Each row is a point. Each table stands for the endless flat space through its points: a line for two points, a plane for three, and so on. Write the one point that lies in both, or say that there is none.

First, 2 rows:
[[-0.43  0.42 -1.13]
 [-0.37  0.00 -1.97]]
Second:
[[-0.01 -0.30 -2.12]
 [-1.15  1.02 -0.83]]
They share: [-0.39  0.14 -1.69]

First:
[[0.95 1.66 0.73 1.13]
 [0.88 1.51 0.38 1.52]]
Second (2 x 4):
[[0.44 1.70 1.26 0.97]
 [1.82 1.31 0.63 0.79]]
They share: no point

First (6 x 8):
[[ 2.36 -0.97  0.09  0.60 -1.17 -0.04  0.20 -0.48]
 [ 0.95 -0.20  1.52  2.68 -3.92  0.52  0.89  0.42]
 [-1.72 -1.38  3.29  0.80 -0.10 -1.86  2.95  0.22]
 [ 0.38 -0.13  0.11  0.44 -1.00 -0.47  1.82 -1.07]
 [-0.40 -0.81  1.53 -0.27 -0.29 -1.22  0.13  0.19]
 [ 0.44  1.42 -0.45 -1.46 -0.26 -0.42 -1.31 -0.34]]
Second, 2 rows:
[[ 0.36  0.14  0.93  0.44 -2.27 -0.08  0.06 -0.58]
 [ 0.12 -0.37  2.07  1.28 -1.67 -0.77  0.00  0.47]]
They share: no point

First:
[[ 1.76  1.75 -0.46 -1.95 -0.39 -2.41  0.00  1.01  2.76]
 [ 0.10  0.69 -0.35 -1.54 -0.37 -1.16 -1.26  0.82  1.14]
 [ 0.38  1.92 -0.81 -0.97 -0.67 -2.62 -0.06  0.42  1.94]
 [-0.36  1.20 -0.75 -0.93 -0.67 -1.84 -0.76  0.36  1.08]]
Second, 5 rows:
[[-1.03  1.59 -0.26 -0.82 -0.23 -0.63 -1.95  0.54  1.16]
 [-1.84  2.57 -0.82  0.09 -0.57  1.51 -2.35  0.28  2.16]
 [-0.80  1.61 -0.06 -1.29  0.73 -1.47 -0.51  0.48  1.98]
 [ 0.96  1.16 -0.41 -0.77  1.53 -3.18  0.00  0.64  1.41]
 [ 0.10 -0.90  0.23 -1.93 -1.35 -3.96 -1.30  1.17 -1.36]]
They share: [-0.63  1.09 -0.34 -0.86 -0.33 -1.39 -1.33  0.65  0.91]

First (5 x 12):
[[ 0.43 -0.03  0.84 -0.54 -0.44  2.16  0.17  1.22  2.36  0.51  0.04  0.14]
 [ 2.61 -2.13  3.81  2.06 -0.53  0.00 -0.06 -0.31  2.66  2.38 -1.37  1.28]
 [ 0.73 -1.50  0.90 -3.11  0.11  4.92  3.06 -0.63 -0.95  2.74  1.17 -2.60]
 [ 0.63  1.12  0.53  0.77 -2.04  0.49 -1.60  1.38  3.37 -0.17 -0.07  1.83]
 [ 1.04  1.07  0.12 -0.43 -2.80  1.57 -0.63 -0.03  1.46  0.97  0.87  0.65]]
Second, 6 rows:
[[ 0.86  0.94 -0.42 -1.42 -3.12  1.13  0.38  0.47  1.78  1.53  0.89  0.41]
 [ 0.60  0.13  1.82 -0.04 -2.82  2.79 -0.41  0.75  0.77  0.58  0.12  1.76]
 [ 0.51  0.12  2.61  0.45 -3.64  3.33 -1.22  0.69 -0.27 -0.75 -0.72  3.39]
 [ 1.23 -0.81  1.55 -0.65 -1.36  1.11  0.89  0.61  2.00  2.68  1.61  0.02]
 [ 1.24 -1.12  0.76 -1.31 -0.34  0.46  1.60  0.30  2.96  3.80  2.08 -1.71]
 [ 1.38  0.32 -0.76 -2.52 -1.52  0.87  2.43 -0.37  3.14  3.97  2.05 -3.01]]
They share: no point

First (5 x 18):
[[-0.96 -1.34 -1.49 -2.05 -0.23 -0.82  1.48  0.93 -0.94 -0.22  0.16 -0.55
  -1.84 -1.33 -0.53 -1.11  0.72 -1.83]
 [ 0.53 -0.43 -2.94  1.37  0.18 -4.38 -1.36  0.63  0.84  0.41  3.71 -1.20
   1.92  1.01 -3.58 -1.78 -2.91  3.54]
 [-1.36 -0.14 -1.19 -0.83  0.25 -1.00  0.30  1.31 -0.32 -0.20  0.32  0.17
  -0.92 -1.45 -0.53 -1.21 -0.72 -0.29]
 [-1.39 -0.58  0.67 -1.25 -0.51  0.34  0.59  0.41 -1.29  0.77 -0.38 -0.45
  -1.84 -2.07  0.56 -0.08 -0.86 -0.93]
 [-2.47  2.57 -0.14  1.72  1.53 -1.13 -2.26  2.33  0.69 -0.49  0.31  1.80
   0.47 -1.89 -0.28 -1.58 -3.26  2.34]]
Second, 3 rows:
[[-0.81  0.23 -0.83 -0.01  1.29 -1.26  0.53  1.68  0.08 -0.13  0.40  1.37
   0.46 -1.80  0.00 -1.57 -1.60  0.14]
 [-1.09  0.05 -1.23 -0.03  1.03 -1.08  0.41  2.02  0.28 -0.52  0.27  1.04
   0.67 -2.11 -0.14 -1.89 -1.82  0.29]
 [-1.01  0.00 -1.10  0.12  1.46 -0.96  0.66  2.41  0.31 -0.85  0.04  1.39
   1.01 -2.51  0.18 -2.29 -1.84 -0.03]]
They share: [-1.25  0.15 -1.49 -0.33  0.17 -1.32 -0.09  1.24  0.22  0.14  0.73  0.34
 -0.01 -1.31 -0.78 -1.09 -1.78  0.93]
